Rows are points. Examples show where two turns around zero, p and q, send a point. Write where each new point lands after one turn and then the other. Backwards means that the second turn is done in reverse. Each puzzle has new turns, and all numbers are rounded.
(in the rows, 128 means zero)

Turn p:
[141 109 126] => [137 117 146]
[117 152 144] => [122 153 111]
[116 121 129] => [115 127 133]
[111 103 140] => [107 131 153]
[108 134  86] => [109  94 102]
[175 148 144] => [178 146 124]
Turn q:
[133 127 142] => [123 134 141]
[ 97 121 154] => [117 167 123]
[135 186 137] => [181 135 153]
[145 105 115] => [108 104 125]
[136 103 109] => [108 107 114]
[121 125 111] => [130 121 111]
Where do these land?
q, then p backwards: [154 134 119] => [138 108 111]
p, then q: [108 107 143] => [132 160 129]
q, then p backwards: [103 126 157] => [118 139 163]
q, then p: [147 145  93] => [144 105 161]

Turn p:
[108  96 150] => [145  88 129]
[119 158  94] => [ 88 149 120]
[151 107 137] => [159 131 120]
[154 142 131] => [138 155 136]
[107 137 128] => [109 117 136]
Turn q:
[149 114 117] => [133 102 122]
[126 159 129] => [113 148 109]
[174 126 130] => [146 102  94]
[ 89 114 121] => [116 138 167]
[102 128 143] => [132 152 146]
Where do these land?
q, then p: [120 102 132] => [153 126 140]
q, then p: [115 140 156] => [118 155 144]
q, then p: [129  91 116] => [163 110 129]
q, then p: [123 175 113] => [ 79 120 124]
p, then q: [153 133 123] => [117 133 105]

Turn p:
[119 129 175 141] => [162 138 162 131]
[126 149 148 115] => [120 140 156 130]
[150 147 101 135] => [106 143 104 147]
[ 96  96 104 124] => [131  81 114 114]
[150 118 111 125] => [121 137 102 118]
Turn q:
[113 138 143 126] => [127 143 146 131]
[152 115 137 163] => [157 100 127 149]
[132 162 123 129] => [144 156 116 127]
[130  98  85 103] => [ 90 106  95 110]
[136 151 129 102] => [134 150 124 101]
[105 104 152 146] => [118 113 161 152]
Where do these land?
p, then q: [175 134 157 125] => [153 174 119 113]
q, then p: [104 136 129 110] => [120 121 155 139]
p, then q: [133 118 171 147] => [171 126 127 107]
p, then q: [100 144 116 132] => [122 108 143 151]
p, then q: [123 120  80 136] => [ 94 112 103 148]
p, then q: [133 116 115 119] => [111 129 120 121]

Turn p:
[110 137 136 154 116  75] => [129 116 110 136  86 170]
[137 119 145 114 107 149] => [146 154 130 116 131 110]
[142 103 134 127 141 158] => [143 123 141 132 140  91]
[159 117 126 109 141 140] => [122 133 116 136 144  93]
[122 114 122 125 139 154] => [130 121 151 123 140 110]
[123 161 100 167 108  93] => [128 100  97 115 125 184]
[103 168 144 134 142 107] => [116 137 137 156 125 174]
[129 104 116  95 129 147] => [111 138 141 109 132  92]
Turn q:
[127 136 105 112 101 133] => [133 118 137 103 121 101]
[ 97 120  96 140 126 113] => [104 142 137 139 103  99]
[122 113 114 120 137  94] => [113 147 161 137 129 124]
[126 132 154 119 150 140] => [116 121 113 129 146 154]
[124 104 113 125 100 130] => [134 112 149 124 101 117]
[164 119 138 128 173 136] => [137 119 127 162 172 146]
[135 172 177 151 109 150] => [159 138  72 101 124 157]
Where do these land?
p, then q backwards: [104 127 118 113  92 129] => [112 143 145 111 102 107]
q, then p: [163 135 148 116 149 133] => [126 111 137 153 153 103]
p, then q: [110 104 133 153 101 121] => [157 104 149 107 126 134]
p, then q: [156 126 111 162 148 152] => [128 126 153 176 142 136]
q, then p: [112 154 153 140 122 105] => [113 147 129 114 162 147]
p, then q: [147 144  97 112 158 103] => [ 86 132 125 151 102 108]
q, then p backwards: [103 107 136 101 127 153] => [109 122  91 137 142 107]

Turn p:
[157 111 116 142 141 102 155 153] => [158  94 108 145 124 122 106 148]
[152 118 104 112 134 134 153 132] => [166 137 111 127 136 126 120 144]
[136 116 157 149 129 106 117 155] => [114  89 148 136 115 127 109 138]
[120 161 109 106  96 145 126 139] => [126 173 125 137 116 162 124 125]
[131 139 139 146 155 107 122 115] => [128 104 133 142 125 106 136 103]
[118 123 141 111 128 132  85  83] => [110 147 159 114 126 104 173 123]
[ 99 141 120  97 128 162 123 136] => [130 156 132 101 136 164 138 113]
[128 152 130 114 103 179 144 134] => [124 177 131 119 148 150  99 122]
[141  95 117 183 145  96 131 138] => [122  68 108 157 141 110 129 151]
[ 99 124 148 119 119 116 124  95] => [100 136 125 104 110 107 146 117]
Turn q:
[131 111 139  94 103 123 155 130] => [ 97 119 132 147 119 119 153 100]
[103 159 134 140 128 121 117  92] => [152 134 151 109 156 104 111 120]
[106 123 105 143 138 137 155 114] => [125 157 124 143 139 100 127 147]
[152 147 114  91 126 174 121 139] => [123 130  81 119  98 126 106  94]
[121 161 129 117  99 149 132 158] => [106 138 113 131 141 148  99  92]
[100 138 150 110 136 104 107 132] => [159 119 155 143 136 141 127 105]
[128  85 111 159 111 141 156 121] => [ 88 157 135 128 118 116 147 164]
[141 127 168 132 156  86 122 138] => [157  93 137 131 148 155 162 135]
[149 116 142 141 160 120  91 128] => [164 111 128 107 111 150 138 151]
[148 114  89 154 124 125 124 130] => [109 123 122 125 115 124 109 171]
Where do these land?
q, then p: [131 115 144 116 120 126 106 159] => [110 154 133 116 155 125 118 138]
q, then p: [140 134  91 159 123 130 130 104] => [135 105 142 130  95 162 141 131]
p, then q backwards: [132 162 143 140 115 104 139 154] => [123 128 101  97 113 130 108 155]
q, then p backwards: [ 95 158 113 154 147 149 156 133] => [152 136 104 137 111 170 155 108]
q, then p: [129 110 144 101 172 135 116 134] => [140 151 112 153 140 109 101 154]
p, then q backwards: [121 107 120  85 104  90 150 129] => [159  98 111 132 155 162 101 118]
q, then p: [109 156 136 119 152 144 113 124] => [152 143 145 154 133 106 137 127]
p, then q backwards: [160 107 146 150 122 153 110 102] => [105 132 113 154 115 102 153  96]
p, then q: [145 154 100 117  98 126 151 130] => [119 123 114 106 142 134  82 139]
p, then q backwards: [118  77 142 140 125 122 108 112] => [161 111 127 152 115 106 145  98]
